Every row gives one point. The points of each table are mixes of a few directions, plus a little noise. How many directions does each table use, and how many do they share? Where both have some left over, give the other angles between the two spaces (their principal angles), to ten degrees, smallest first.

First:
[[-0.59  0.81 -1.13]
 [ 0.48 -0.64  0.90]
 [-1.33  1.76 -2.50]
 [ 1.46 -1.93  2.73]]
Second, 5 rows:
[[ 0.12  0.55 -1.11]
 [-0.28 -1.31  2.63]
 [ 0.02 -0.04  0.07]
 [ 0.39  1.92 -3.84]
 [-0.23 -1.10  2.23]]
Directions: first 1, second 1, shared 0; angles 30

First (7 x 3):
[[ 3.02  0.50 -0.30]
 [-1.30  2.21 -0.98]
 [-1.74 -1.16  0.57]
 [-0.54 -1.90  0.88]
 [-1.17 -2.40  1.12]
 [ 2.23 -0.02 -0.04]
 [-0.52  2.77 -1.25]]
Second (7 x 3):
[[-1.56  0.24 -0.07]
 [-3.17  0.49 -0.15]
 [-3.00  0.47 -0.17]
 [ 2.10 -0.30  0.10]
 [-0.59  0.08 -0.01]
 [ 2.09 -0.31  0.10]
 [ 4.16 -0.61  0.21]]
Directions: first 2, second 1, shared 1

First, 7 rows:
[[-0.61  0.17  0.17 -1.63]
 [-2.13  1.74 -4.07  0.58]
 [ 2.36 -1.38  1.60  3.58]
 [ 0.85 -0.42  0.18  2.11]
 [-0.33 -0.01  0.50 -1.66]
 [-0.31  0.00  0.50 -1.37]
 [ 0.01 -0.30  1.23 -1.65]]
Second, 8 rows:
[[ 1.02  0.63 -0.52  1.41]
 [-3.66 -2.26  1.82 -5.02]
 [ 2.38  1.45 -1.18  3.24]
 [ 0.05  0.04 -0.02  0.06]
 [ 1.00  0.63 -0.50  1.38]
 [-0.38 -0.24  0.20 -0.53]
 [-0.45 -0.29  0.22 -0.60]
 [ 0.03  0.02 -0.02  0.06]]
Directions: first 2, second 1, shared 0; angles 30

First, 8 rows:
[[-0.24 -0.20  1.37 -0.37  1.05  0.14]
 [ 1.05 -2.16 -0.69  2.45 -0.28  0.55]
 [-0.73 -0.17  1.76 -0.86  1.02  0.23]
 [ 0.13 -1.55 -2.55  2.02 -2.81  0.45]
 [ 0.16  4.51 -1.24 -2.92  0.20 -1.53]
 [ 0.96  1.78  1.90 -1.33  3.22 -0.76]
 [-2.22 -1.40 -0.17 -0.18 -2.52  0.92]
 [ 0.82 -0.82 -0.34  1.19  0.14  0.09]]
Second:
[[ 1.41  0.42 -3.07  2.14  0.35 -0.20]
 [-0.84  3.00 -0.46 -2.25  0.70 -0.70]
 [-1.82 -0.51  4.11 -2.87 -0.45  0.24]
 [ 1.62 -0.87  3.00 -0.74  0.05 -0.54]
 [-1.08 -2.32 -0.01  1.39 -0.84  1.10]
 [-2.09  0.60 -2.00  0.13 -0.20  0.65]
 [-0.05 -1.24 -1.34  1.79 -0.36  0.59]
 [ 2.85  0.92 -0.23  0.41  0.76 -1.13]]
Directions: first 3, second 3, shared 2; angles 50

First, 9 rows:
[[ 0.81 -2.73  0.57  1.63 -3.69 -0.19 -1.64 -0.31]
 [-2.76 -0.42 -1.73  2.30 -1.73 -0.91 -2.94  0.97]
 [ 0.61 -1.96  1.07  0.69 -0.99 -0.15 -1.02  0.10]
 [ 1.03  1.23  1.30 -1.10  2.39  1.92  2.38  2.60]
 [-0.13  0.48 -0.25 -0.77  0.97 -0.64  0.18 -1.38]
 [ 0.89  4.13 -0.45 -2.65  2.78  1.73  4.25  0.29]
 [ 0.33 -0.90  0.11  0.64 -1.58 -0.06 -0.59 -0.22]
 [-0.44 -0.27 -0.49  0.45 -0.66 -0.47 -0.78 -0.52]
 [-0.38  0.51  0.00 -1.24  2.60 -0.98  0.06 -1.54]]
Second (7 x 8):
[[ 2.11  0.09 -1.03 -2.11 -0.83 -1.66  1.51  1.52]
 [ 0.91 -0.69 -1.72  0.09 -0.36 -2.75 -0.99 -0.01]
 [-1.21 -1.94  1.24 -2.40 -0.71 -1.57 -1.28 -2.96]
 [ 0.53  1.75 -1.19  3.43  1.03  1.68  0.33  2.29]
 [-2.05 -0.72  2.85 -1.76 -0.08  1.91  0.00 -2.32]
 [ 0.23  0.47 -1.44  2.52  0.54 -0.36 -0.90  0.73]
 [-0.46  1.00  1.36  0.21  0.43  2.74  1.32  0.67]]
Directions: first 4, second 3, shared 1; angles 50, 80

First:
[[ 0.46 -1.36  0.40 -1.17  3.73 -0.92  1.97 -1.86]
 [-0.40  1.15 -0.36  0.99 -3.21  0.77 -1.70  1.59]
 [-0.05  0.14 -0.04  0.12 -0.38  0.10 -0.19  0.18]
 [-0.09  0.28 -0.08  0.23 -0.74  0.18 -0.40  0.36]
 [-0.47  1.33 -0.38  1.14 -3.63  0.91 -1.93  1.80]
 [-0.11  0.34 -0.10  0.28 -0.89  0.21 -0.47  0.43]
 [ 0.71 -2.04  0.62 -1.76  5.63 -1.37  2.98 -2.81]
 [-0.43  1.26 -0.38  1.09 -3.53  0.85 -1.87  1.75]
 [ 0.37 -1.09  0.33 -0.95  3.01 -0.73  1.58 -1.50]]
Second (9 x 8):
[[ 0.08 -0.35 -0.01 -0.22  0.83 -0.14  0.40 -0.47]
 [ 0.30 -0.47  0.16 -0.47  1.34 -0.35  0.78 -0.69]
 [ 0.44 -0.96  0.37 -0.89  2.86 -0.73  1.62 -1.53]
 [ 0.25 -0.85  0.30 -0.66  2.19 -0.45  1.24 -1.20]
 [-0.64  2.00 -0.60  1.70 -5.47  1.36 -2.94  2.63]
 [ 0.06 -0.42  0.20 -0.35  1.41 -0.31  0.62 -0.76]
 [ 0.31 -0.86  0.35 -0.70  2.28 -0.57  1.31 -1.17]
 [-0.81  2.10 -0.66  1.95 -6.10  1.52 -3.24  3.06]
 [-0.04 -0.25  0.12 -0.12  0.54 -0.13  0.28 -0.15]]
Directions: first 1, second 1, shared 1

First, 8 rows:
[[ 1.70  0.66 -1.35  0.20  0.92 -2.52 -2.22 -1.94  2.05]
 [-2.57 -1.27  1.59 -0.46  0.03  0.29 -0.34  0.45  0.03]
 [ 1.58  0.86 -0.31  1.19 -0.62  1.00  1.68  0.18 -0.30]
 [-1.19 -0.59  1.41  0.72  0.54 -1.50 -1.49 -1.38  2.51]
 [-0.31  0.60 -0.87  0.27 -1.69  2.66 -0.04  1.72 -2.11]
 [ 2.40  0.84 -0.86  0.81  0.65 -1.57  0.12 -1.48  1.50]
 [-2.65 -1.76  1.89 -1.21  1.12 -1.37 -0.70 -0.32  0.80]
 [ 1.12  0.66 -1.60 -1.39 -0.99  2.95  3.02  2.71 -4.55]]
Second:
[[-1.26  1.26 -0.21 -0.49 -1.47 -0.71  0.51 -0.96 -0.78]
 [-4.34  4.35 -0.72 -1.69 -5.07 -2.45  1.74 -3.30 -2.67]
 [ 2.62 -2.63  0.43  1.02  3.06  1.48 -1.05  1.99  1.61]
 [-1.90  1.91 -0.32 -0.74 -2.22 -1.07  0.76 -1.45 -1.17]
 [ 1.04 -1.04  0.17  0.40  1.21  0.59 -0.42  0.79  0.64]
 [ 0.42 -0.42  0.07  0.16  0.49  0.24 -0.17  0.32  0.26]
 [ 0.01 -0.01  0.00  0.00  0.01  0.00  0.00  0.01  0.00]
 [ 2.73 -2.74  0.45  1.06  3.19  1.54 -1.10  2.08  1.68]
 [-0.72  0.72 -0.12 -0.28 -0.85 -0.41  0.29 -0.55 -0.45]
 [ 1.41 -1.42  0.23  0.55  1.65  0.80 -0.57  1.07  0.87]]
Directions: first 4, second 1, shared 0; angles 80
